Rows are points. Each copy is the shape, with its points in the same order, turned, moved and blurred by noise. Is it also mirrored, or only turned?

Shape, 7 rows:
[[ 1.38 -3.58]
 [-1.25  0.08]
 [ 2.31 -3.10]
 [-0.34  1.29]
 [ 0.17 -0.33]
 [ 0.52  1.70]
 [-1.16 -0.49]]
Copy 1 (7 x 2):
[[-0.38 -3.45]
 [-0.78  0.72]
 [ 0.09 -3.71]
 [ 1.44  0.73]
 [ 0.56 -0.71]
 [ 1.56  0.81]
 [-0.89  0.27]]
Copy 1 is: only turned
Copy 2:
[[ 1.49 -3.24]
 [-0.96  0.80]
 [ 2.76 -2.78]
 [ 0.01  1.89]
 [ 0.65  0.09]
 [ 1.13  2.12]
 [-1.04  0.06]]
Copy 2 is: only turned

Shape (9 x 3):
[[ 1.72 -1.02 -0.77]
 [ 0.55  0.36  2.99]
 [-1.71  1.25 -0.26]
 [ 0.64 -1.24 -0.06]
 [ 0.57  1.05  1.87]
 [ 1.46  0.18 -0.32]
 [ 2.00  1.23 -0.69]
 [-2.98 -1.95  0.38]
 [ 1.79 -3.44  0.57]]
Copy 1 (9 x 3):
[[ 0.60  0.27  1.80]
 [-0.04 -3.73  0.23]
 [-1.47 -0.47 -1.79]
 [-0.09 -0.47  1.63]
 [ 0.41 -2.96 -0.52]
 [ 1.07 -0.51  0.44]
 [ 1.99 -0.29 -0.49]
 [-4.16 -0.59  0.76]
 [-0.02 -1.14  3.99]]
Copy 1 is: mirrored
Copy 2 (9 x 3):
[[ 2.26 -1.25 -0.33]
 [ 1.46  1.59  2.76]
 [-1.44 -0.16  0.86]
 [ 1.65 -1.25  1.10]
 [ 0.90  1.71  1.64]
 [ 1.53 -0.18 -0.22]
 [ 1.18  0.57 -1.06]
 [-0.97 -2.73  3.14]
 [ 3.80 -2.08  1.72]]
Copy 2 is: only turned

Shape, 7 rows:
[[-2.82 -1.69  1.87 -1.10]
 [ 0.46 -0.28 -0.75 -2.25]
 [-0.41 -0.99 -1.43  0.59]
 [ 2.07 -0.38  0.27 -3.27]
 [ 0.80 -2.09 -0.55  0.92]
 [ 2.08  0.87 -0.21 -0.42]
 [-3.21 -2.71 -0.24  2.11]]
Copy 1 (7 x 4):
[[-0.87 -2.79  1.56  1.45]
 [ 1.64 -1.31 -0.64 -1.39]
 [-0.14  0.22 -1.50  0.47]
 [ 3.69 -1.58 -0.02 -1.66]
 [ 1.12  0.29 -1.52  1.74]
 [ 2.43  1.21 -0.06 -1.16]
 [-2.65 -0.78 -0.99  3.16]]
Copy 1 is: only turned
Copy 2, 7 rows:
[[-1.87 -0.50  3.15 -0.29]
 [-0.22  1.24  0.10 -3.11]
 [-1.45  0.62 -1.42 -0.46]
 [ 0.83  0.48  0.36 -4.15]
 [-0.75 -1.22 -1.60 -0.81]
 [ 1.79  1.05 -1.45 -1.93]
 [-3.24 -0.84  0.41  2.33]]
Copy 2 is: only turned
Copy 3, 7 rows:
[[-2.54 -1.26  1.68 -2.30]
 [ 1.17  0.20  1.80 -1.54]
 [-1.36  1.72  1.06 -0.62]
 [ 2.53 -1.19  2.27 -0.79]
 [-1.06  1.47  1.91  1.40]
 [ 1.41 -0.01 -0.30  0.51]
 [-4.76  1.69  1.58 -1.32]]
Copy 3 is: mirrored
Copy 4, 7 rows:
[[-2.16 -2.15  1.63 -0.03]
 [-0.90  0.92 -1.10 -1.07]
 [ 0.74  0.05 -0.65  1.05]
 [-0.20  0.66 -1.58 -2.97]
 [ 1.75 -1.24 -1.02  0.77]
 [ 1.66  1.41 -0.19 -1.06]
 [-0.42 -2.86  0.28  3.52]]
Copy 4 is: only turned

Shape (13 x 8):
[[ 0.37  0.39  0.35  1.70  2.28 -0.88  1.08  0.98]
 [-0.82 -1.57  2.92  0.65 -1.22  3.50  0.35 -0.17]
 [-0.38  1.03 -0.70  1.38 -0.69 -1.95 -1.87 -1.62]
 [-0.98 -1.09  1.81  0.66 -1.14 -1.61  1.91 -1.58]
 [-0.80 -1.24 -0.98  1.23  0.03 -2.02  2.09 -2.13]
 [ 1.90 -0.93  5.21  1.21  1.27 -1.25 -2.43 -0.78]
 [-0.77 -1.81 -2.68 -0.62 -1.14  1.69  0.06 -1.74]
 [-0.66 -2.11 -2.42  0.37 -1.49 -0.62  1.38  0.40]
 [-0.60 -1.58 -2.14  1.11 -0.39 -2.10  2.62 -0.31]
 [ 1.37 -0.27 -1.55  1.13  1.17 -1.39  0.85 -1.03]
 [-0.20 -1.05  0.26 -4.74  3.13 -1.97 -1.00 -0.22]
 [ 1.39  0.85 -2.20 -1.74 -0.81 -1.98  0.14 -1.56]
 [-0.50 -0.71  0.04  1.40 -1.24 -1.94  0.79 -1.57]]
Copy 1, 13 rows:
[[ 1.41 -1.30 -1.62  0.17  1.93 -0.91  1.13  0.35]
 [ 0.44 -1.26  4.55  1.72  0.45 -1.48  0.66  0.83]
 [-1.26  0.89 -1.13  0.40  0.33  0.79 -0.66 -2.07]
 [-0.59 -2.59  0.49  1.65 -0.15 -0.70  2.21 -2.64]
 [-0.81 -3.02 -1.20  0.62 -0.41 -2.00  0.12 -2.18]
 [ 2.48 -2.19  2.01  1.73  3.26  3.69  0.56 -1.27]
 [-1.86 -1.54  1.49 -1.04 -2.34 -2.02 -2.00 -0.61]
 [-1.21 -1.56 -1.17  0.62 -2.83 -1.76 -0.08  0.42]
 [-0.82 -2.72 -2.37  0.71 -1.69 -1.75  0.49 -0.62]
 [ 1.15 -1.65 -1.69 -0.32 -0.25 -0.99 -0.81 -1.01]
 [-0.78 -3.22 -0.04 -4.82  0.78  2.56  1.21 -0.09]
 [ 0.12 -0.38 -0.75 -2.57 -2.45  0.07  0.31 -2.66]
 [-0.90 -1.78 -0.59  1.13 -0.57 -0.51  0.50 -2.51]]
Copy 1 is: mirrored
Copy 2:
[[-0.39  1.65 -0.24  0.33  2.04 -1.30  1.78  0.48]
 [-0.31 -3.20  1.82  1.06 -0.79  0.91  1.23  2.13]
 [-0.15  0.17  0.13  1.20  1.20 -1.86 -2.69 -1.79]
 [-1.32 -1.43  1.46  0.41 -0.06 -2.16  1.59 -2.22]
 [-1.44 -0.34  0.58  0.67  1.68 -0.92  1.36 -3.51]
 [ 1.73 -1.63  2.94 -2.32  1.89 -3.75  0.18  2.13]
 [-1.21 -1.86 -1.01  0.92  0.45  2.69 -1.02 -2.08]
 [-1.78 -1.31 -2.71  1.05  0.44 -0.07  0.91 -2.54]
 [-1.56 -0.06 -1.74  0.94  1.53 -0.95  1.85 -3.41]
 [ 0.59  0.95 -0.73  0.04  2.62 -0.31  0.38 -2.20]
 [-2.35  1.37 -0.63 -5.57  0.24 -0.28 -0.71 -0.94]
 [ 0.80  1.14 -1.40 -1.24 -0.24 -0.32 -1.36 -3.67]
 [-0.53 -0.94  0.65  1.12  0.80 -1.97  0.29 -2.55]]
Copy 2 is: only turned
Copy 3 (13 x 8):
[[-0.92  1.09  1.57  1.21 -1.63 -0.54 -2.40 -0.92]
 [-0.75 -2.39  3.83  1.52  0.59  1.22  1.96  0.39]
 [-2.83  1.15 -0.81 -0.92  1.03 -1.21  0.32 -2.28]
 [-0.75 -1.74  2.39 -0.23 -0.88 -2.36  0.83 -2.41]
 [-0.28 -0.56  0.09  0.32 -1.89 -2.15  0.66 -3.50]
 [-1.03 -1.15  3.72 -0.35  3.81 -1.08 -3.47 -0.92]
 [ 0.47 -1.00 -1.79  0.35 -0.46  1.39  2.82 -1.41]
 [ 0.85 -0.72 -1.28  0.62 -1.93 -1.57  2.02 -0.13]
 [ 0.67 -0.27 -0.61  0.88 -3.01 -2.43  0.70 -1.59]
 [ 0.34  1.29 -0.59  0.67 -0.57 -0.89 -0.93 -2.33]
 [ 1.26 -2.23 -0.40 -3.46 -1.43  1.97 -3.93 -1.32]
 [ 1.02  1.65 -1.30 -2.73 -0.56 -0.52  0.53 -2.19]
 [-0.87 -0.34  0.56 -0.32 -0.50 -2.53  0.78 -2.21]]
Copy 3 is: mirrored
Copy 4 (13 x 8):
[[-0.66  1.65  2.06  0.26  2.12 -0.47  1.75  0.32]
 [ 0.70 -1.27  2.35  1.94 -0.90  3.43 -0.86  1.59]
 [-0.86  0.57  1.34  1.31 -1.69 -2.79  0.75 -0.37]
 [ 0.56 -1.93  2.93  0.63 -0.94  0.31  2.98 -0.52]
 [-0.80 -0.87  0.47  0.64 -0.51 -0.32  3.96 -1.37]
 [-0.83 -1.99  5.33  2.77  2.20 -1.63 -1.51  0.19]
 [-0.56 -0.94 -2.22  0.30 -2.06  1.18  0.43 -0.80]
 [ 0.40 -0.87 -1.72 -0.24 -0.36 -0.11  2.68  0.82]
 [-0.02 -0.60 -0.54 -0.30  0.20 -0.45  4.27 -0.26]
 [-0.70  0.66 -0.06  0.77  1.13 -1.25  2.07 -1.75]
 [-2.07 -2.36  1.39 -3.95  1.94 -1.18 -1.69 -2.04]
 [ 0.99 -0.31 -0.56 -0.81 -0.71 -2.37  0.63 -3.09]
 [-0.14 -0.94  1.36  1.22 -1.13 -1.02  2.92 -0.38]]
Copy 4 is: only turned

Shape (15 x 9):
[[-0.80 -0.80 -2.09  2.78  0.84 -0.73 -0.36 -0.42  0.38]
 [ 1.35  2.04  0.35  0.36 -0.83  1.49 -0.64 -0.08  0.43]
 [ 0.38 -0.35 -0.63 -0.61 -0.06  0.37 -1.92 -1.44 -0.44]
 [-0.54 -2.49 -0.57  3.10 -3.44  1.42  2.40  1.12 -1.74]
 [-1.22  2.15  3.34 -3.58  0.69 -2.21  1.69  0.13 -3.66]
 [ 1.73 -1.53  0.76  1.32 -1.01 -0.22  1.95 -0.44 -4.62]
 [ 2.16 -3.90 -1.85 -2.15 -0.63 -0.28  1.17  0.21  0.61]
 [ 1.95  0.69  0.99  0.01  1.43  1.61 -0.67  0.13  2.28]
 [ 0.57  1.55  0.01 -0.43  1.42  0.66 -1.10 -1.05 -0.16]
 [ 2.36  0.68 -0.46  0.86 -1.67 -1.78  0.41 -0.13  0.81]
 [-0.36 -0.71 -0.85  1.52 -1.69  1.42 -0.45  0.46  0.27]
 [ 0.26 -1.88 -2.67 -0.43 -0.01 -0.75  2.76 -4.01 -2.32]
 [-1.22 -2.57 -0.67  1.58 -0.93 -0.56 -0.23 -1.79  2.31]
 [-1.46 -0.33  0.89  1.06  0.73 -1.29 -0.83 -2.30 -0.13]
 [ 1.85 -0.10 -1.81  4.34 -0.20  1.99 -1.62  0.03  0.01]]
Copy 1, 15 rows:
[[-0.33 -0.11  0.21  2.76  1.39  0.57 -0.12 -1.08  0.31]
 [ 2.11  0.49  2.29 -0.54 -1.60  1.68  0.46 -0.83  0.01]
 [ 0.27 -0.62  0.42  0.07 -1.54  0.13 -1.18 -2.25 -1.08]
 [-0.68 -1.36  0.76  3.78 -2.20  2.80  0.02  3.68 -0.07]
 [-0.77  2.23 -1.22 -5.31 -0.98 -1.10 -1.23  2.77 -1.49]
 [ 1.45 -0.86 -0.63  1.12 -1.35  0.67 -1.59  3.62 -3.03]
 [-0.87 -2.74 -0.53  1.18 -2.57 -1.07  3.15 -0.29 -2.70]
 [ 2.23 -1.66  2.20 -1.41  0.01  0.98  1.71 -1.77  0.28]
 [ 0.99  0.20  0.83 -1.45 -0.05  1.01 -0.30 -1.99 -0.81]
 [ 2.59  1.13  0.39  1.37 -1.96 -0.46  1.80 -0.05 -0.03]
 [-0.12 -0.94  1.59  2.10 -1.60  1.78  0.17 -0.41  0.42]
 [-0.47 -0.40 -4.48  1.81 -1.17  1.69  0.16 -0.35 -3.48]
 [-0.60 -2.06 -1.29  2.40 -1.30  0.42  0.90 -1.47  2.16]
 [ 0.04 -0.65 -1.39  0.07  0.15 -0.05 -1.61 -1.12  1.41]
 [ 2.64 -0.89  2.69  3.71  0.29  2.12 -0.48 -1.19 -0.39]]
Copy 1 is: mirrored
Copy 2, 15 rows:
[[ 1.83 -1.87  0.29  1.56  0.92 -1.37  1.50  1.85 -1.96]
 [ 2.62  1.69 -0.55  0.23 -0.37  1.45  0.34  1.07 -0.26]
 [ 0.76 -0.68 -0.72 -0.39  2.12  0.65 -0.48 -0.23  0.00]
 [ 1.96 -2.90  1.98 -1.38 -3.27  0.36  3.30  0.37 -3.49]
 [-3.21  4.69  1.86 -2.12  0.64 -1.40  0.29 -0.69 -0.60]
 [ 1.68  0.99  1.71 -3.40  0.53 -0.69  3.99 -0.40 -2.68]
 [-0.44 -3.11 -1.40 -3.63  0.15 -0.34  1.96  1.92  1.02]
 [ 2.13  0.78  0.00 -0.35  0.50  1.47  0.20  2.60  2.22]
 [ 0.71  1.36 -0.26  0.74  2.00  0.81  0.35  0.90  0.73]
 [ 2.76  0.90 -1.52 -1.29 -0.87 -1.76  0.85  1.34  0.15]
 [ 1.69 -1.63  0.11  0.31 -0.94  1.05  0.40  1.03 -1.79]
 [-0.13 -1.83 -0.79 -0.95  1.63 -2.01  4.33 -2.81  0.39]
 [ 1.97 -3.82  0.69  0.68 -0.56 -1.88 -0.08  0.70  0.51]
 [ 1.00 -0.68  1.99  0.37  1.49 -2.00  0.21  0.03 -0.35]
 [ 5.31 -1.37 -0.44  1.20  1.03  1.62  1.75  2.08 -1.65]]
Copy 2 is: only turned
Copy 3:
[[-1.06 -0.68 -1.96  2.08 -0.83 -1.13 -1.39  1.23 -1.44]
 [ 1.38  0.54 -0.86  1.07  0.02  2.36 -0.42 -1.22 -0.12]
 [ 1.06 -0.48 -0.26 -0.61 -0.32  0.09 -1.88 -0.88 -1.28]
 [-0.80 -5.51 -2.17  0.54 -2.31  1.92  1.00  1.34  0.80]
 [-2.56 -0.22  3.59 -2.00  2.05  1.34  3.35 -2.27 -1.09]
 [ 1.15 -4.85  0.72  0.34  0.65 -0.18  2.31 -0.01 -0.04]
 [ 0.28 -1.66 -0.35 -2.26  0.54 -1.09 -2.30  2.24  2.99]
 [ 1.91  2.41 -1.39  0.20 -0.11  1.04 -0.19  0.56  0.62]
 [ 0.86  1.09 -0.34  0.42  1.20  0.23 -0.65 -0.92 -1.64]
 [ 0.10 -0.59  0.83  2.17 -0.54  0.53 -0.96 -0.75  2.19]
 [ 0.12 -1.46 -1.97  0.68 -1.49  2.10 -1.35  0.56 -0.61]
 [-1.05 -3.95 -1.45 -0.83  2.13 -3.00 -0.60 -1.31  0.47]
 [-1.01 -0.48 -2.09 -0.40 -3.27 -1.63 -2.07  0.15  0.28]
 [-0.95 -0.14 -0.13 -0.08 -1.66 -1.55 -0.16 -1.44 -2.44]
 [ 2.84 -1.37 -2.81  3.42 -0.98  0.87 -1.70  1.44 -1.32]]
Copy 3 is: mirrored

Shape, 15 rows:
[[-2.03 -0.53 -1.31 -1.69 -2.74 -1.21  0.64  0.88  0.41  1.34 -1.41]
 [ 3.04  2.85 -1.31  0.16 -1.00  5.07  0.39  0.05 -3.36  1.78  1.72]
 [-0.11 -2.30 -0.55 -0.17 -1.83 -0.85 -1.17  0.75 -0.14  0.26  1.52]
 [-0.48 -1.12  1.07 -0.26 -0.40 -0.57 -0.57  0.21 -1.20 -0.99 -1.75]
 [ 1.10 -1.56  0.23 -0.95 -0.57 -2.34  0.17 -0.43  0.63  2.60 -0.86]
 [-1.91 -2.05 -1.34  0.43  0.81 -1.22  0.73  1.62 -0.31  1.23 -1.19]
 [ 1.31  2.03 -2.95 -1.49  1.50  4.26 -2.13 -0.76 -3.24  1.55  3.18]
 [-2.75 -1.63  0.45  0.77 -0.10  2.61  0.34  1.96  0.71  3.17  2.38]
 [-0.99 -3.31 -0.48 -1.72 -0.47 -0.17  2.00 -1.54  0.53 -0.50 -0.10]
 [-1.06  0.45 -0.41  0.07 -1.37 -0.31 -0.06  1.34  1.50  0.06  1.03]
 [-1.59 -0.27  0.13 -1.43  0.13 -1.85  1.72  0.03 -1.13  0.55  1.39]
 [ 2.76  0.84 -2.29 -2.74  0.22  5.17 -0.61  2.54 -3.49  1.44  2.68]
 [-0.43 -0.84  0.37 -1.22  0.75 -1.02  1.00  1.46  2.37  0.06 -0.30]
 [-1.15 -2.20 -1.57  1.65 -0.66 -1.71  2.09  1.83  1.01  0.55  1.03]
 [-0.87 -1.76 -2.07 -0.63  0.35 -0.31  0.33 -1.05  1.39  0.00 -0.95]]
Copy 1, 15 rows:
[[-0.85  2.84  1.31  1.67  3.45 -1.25 -0.10 -0.20 -0.55 -0.80 -1.68]
 [ 0.48 -0.69 -4.78  2.03  3.20  0.24  1.95  3.06 -0.14  3.74  2.76]
 [-0.51  1.05 -0.63  0.52  1.86  1.35  0.81 -0.88 -0.27 -2.52 -0.04]
 [-0.47 -0.97  0.07  0.93  1.17 -0.63 -1.94  0.02 -1.14 -1.23 -0.87]
 [-1.94  2.12  0.17  2.18  0.19 -1.59  0.51  0.89 -0.93 -2.71  0.19]
 [ 0.23  3.21  0.37 -0.33  0.44 -0.27 -1.56  0.61 -1.44 -1.06 -1.11]
 [ 2.83 -0.61 -3.92 -0.44  3.53  0.40  2.42  4.84  0.83  0.93  2.63]
 [-1.24  3.20 -2.66 -2.42  0.79 -0.01  1.31 -0.12  1.77  0.75 -1.36]
 [-0.10  1.99  0.33  2.20  0.89  0.10 -2.24  0.16  2.50 -2.08 -0.38]
 [-0.29  1.01  1.16  0.43  1.29  0.40  1.73 -0.34  0.11  0.30 -0.98]
 [ 1.15  1.87  0.71  0.48  1.03 -2.11 -0.13 -0.81  0.71 -0.97  1.32]
 [ 3.58  0.15 -6.16  1.80  3.19  0.37  2.62  2.77  0.10  1.55  0.49]
 [ 0.32  1.45  1.27  1.46 -0.97 -0.71  0.63  0.21  0.35 -0.93 -2.00]
 [-0.13  3.99  0.91  0.33 -0.19  1.49 -0.22 -1.49 -0.68 -0.38  0.09]
 [ 0.08  1.90  1.38  1.21  0.97  0.94 -1.23  2.14  0.68 -1.49 -0.72]]
Copy 1 is: mirrored
Copy 2:
[[ 0.11  0.17 -1.57  2.17 -0.35 -2.18  0.24  2.30 -1.10  1.21 -0.04]
 [ 1.16 -2.36  2.37 -0.60 -2.75  0.69  2.59 -1.06 -1.06 -5.63 -0.07]
 [ 1.31 -1.83 -0.73 -0.04 -0.26  0.41  0.57  1.37  0.62  1.90 -1.56]
 [-0.59 -0.14  1.74  0.88  0.54 -0.70  1.03 -0.17  0.35  2.35 -0.03]
 [-1.72 -1.02 -0.95 -0.54 -1.60 -2.73  0.78  0.82  0.25  2.13 -2.06]
 [-0.76  1.28 -0.05  0.96 -0.20 -1.30  0.56  2.62  2.52  1.17 -0.86]
 [ 2.26 -1.88  4.00 -2.84 -1.24  0.41  2.10  2.24 -1.26 -4.68 -1.56]
 [ 0.98 -0.11  0.16  0.04 -3.29  1.14 -2.73  2.74  2.04 -0.75 -0.07]
 [-1.58  0.69 -0.02  1.34  0.24  0.50 -0.73  1.13 -0.80  1.63 -3.53]
 [ 2.12  0.33 -1.01 -0.02 -0.48 -1.02 -0.70  0.30  0.29  0.63 -0.44]
 [-0.24 -1.01  0.60  0.88  1.06 -2.26 -1.55  1.09  0.82  0.00 -2.14]
 [ 3.36 -2.33  3.96  0.61 -3.52  0.55  2.86  1.38 -0.47 -4.40 -2.36]
 [ 0.78  1.78 -0.03  0.37 -1.29 -2.13 -0.84  0.06  0.86  2.00 -2.34]
 [ 0.32  0.70 -2.61  0.99  0.10 -0.26 -0.39  1.21  3.01  0.62 -1.94]
 [-0.74  2.07 -0.40 -0.51  0.15 -0.37  0.75  1.69 -0.53  1.22 -2.17]]
Copy 2 is: only turned
